Every row gives one point. A path goes straight from each point to the next, and from the last back to the first. The post is the endless flat space through its rows: a point in 2 columns, a line in 3, a plane in 4, and so on, so that a path can go around it. Count how often the path circles the post. Going back the other way cancels.

Post (2 x 3):
[[ 17  17 -51]
 [  1   3  44]]
Path:
[[ 11  43  -4]
 [  3  55  -4]
 [ 36  33 -22]
 [ 49  10  15]
 [ 37 -48  17]
 [-37 -22  23]
 [-61  29 -13]
 [-26  42 -22]
 [ 14  76  33]
 [ 61  33  24]
 [ 48 -27 -43]
 [ -8 -21  -6]
 [-48  -6 -30]
 [-13  22   8]
 [ 20  70  38]
 [ 13  41  20]
 [ 36  48 -14]
 [ 82  13 -15]
 [ 36 -28 -41]
 [-11 -22  50]
 [ 70  -2 -86]
 [ 78  41   8]]
Times around: 2

Post (5 x 6):
[[-13  17  41  36 -14 -61]
 [  3  16  -5  26  15 -51]
 [  1 -17 -56 -18  -1  55]
 [  9  -1  -7  28 -29 -46]
 [ 34 -29  38 -64  29 -29]]
Path:
[[ 20 -12 -52   4  37 -19]
 [-40 -34  57 -39  11 -30]
 [-48  19 -54  14 -23 -23]
 [  5  -8  14 -24 -19 -41]
 [ 20 -53 -63 -30  19 -36]
 [ 16 -20   8  22  21 -95]
 [-27  12  17 -12  29 -38]
 [ 20   6 -33  -2 -48 -84]
 [ 11  58 -14  36  -9 -18]
 [  6   9  -3   4  20   4]
 [ 44  -3  18 -59 -14 -18]
 [ 21  -1 -44 -64  73 -27]
 [-49 -18   4 -45  67  11]
 [-20  12 -62  -3  35 -50]
 [-15  50 -42  45 -17 -20]
 [  7  -5  18  -8 -21  14]
 [ -6 -15  38   7   4  22]
 [ -1 -31   9  17 -14 -22]
 [ -7 -21 -22  -3 -29 -43]
 [-38 -12  23  -2   3 -60]]
Times around: 1

Post, 10 rows:
[[ -7  16  35 -30  39  44 -48  -1  52  15  28]
 [-20  11  26  47   4  -9  23  27 -31  45  -5]
 [ 15   0 -20  12  32 -64  23   9 -29  15 -43]
 [ -3  25 -13   3  -5  36 -34 -10  83 -31  45]
 [ 32   3   6   8  47 -36  95  12 -69   1 -19]
 [ -4 -52  23   0  29 -56  68  51 -17 -21  -7]
 [ -7   2 -14 -11 -24  10  42  30 -30  37 -50]
 [-22  52  30 -33 -44  12 -63  -8  60  -6  53]
 [-30   4 -38  -2  -6  -1   3   7 -71  58  26]
 [ -3   6  19   1 -10  41 -52  11  -2 -36  15]]
Path:
[[-36 -43 -12 -19 -37 -16  36  13  -9  20 -26]
 [ 21 -35  23   3  74  54  -4 -25  -1  -2  62]
 [ 19 -14  55  47  18  45  47  70  15 -24  39]
 [ 15  29   6  -5  39 -24  40  23 -16  22   6]
 [ 16  60 -41   7  21  42 -12  -1 -61 -28 -15]
 [ -1  32  12   0   4  52  16  49  -4  -2  30]
 [ -4  12  55 -24  -5  27 -48  63  -9 -17 -19]
 [-73 -21  43   5  19 -22   8  70   6  12  11]
 [-49  47  -1  16   8 -23   1 -13  24  85   4]
 [-11 -19  40   6  25 -70  14 -30  35  37   2]
 [ -6 -38  25  46  41 -28  24  21 -58  -5  58]
 [ 43  53  65 -29 -23  35  -3  47 -42  37 -33]
 [-16  19  27 -15 -26 -29 -31  62 -56 -32  -3]
 [-25  -7  40  67  65 -11 -17  30  42  11   1]
 [-26 -31  23  -7 -39  10 -18   1 -68 -67 -36]
 [ 18 -57  65 -19  53 -66  30  -4  23   8 -47]
 [  0 -20  70   6   6  21  37  35  14   9  20]
 [ 10  30  23  13  -1  -4 -39  14  22  31 -24]
 [ 14  59  35  21  -5  38  -2  23 -32   6   6]
 [-37  -1 -52 -23 -30 -19  90  59  -6 -12 -48]
 [-32  16   0 -10  62 -45  -7 -40  -5  44  17]]
Times around: 3
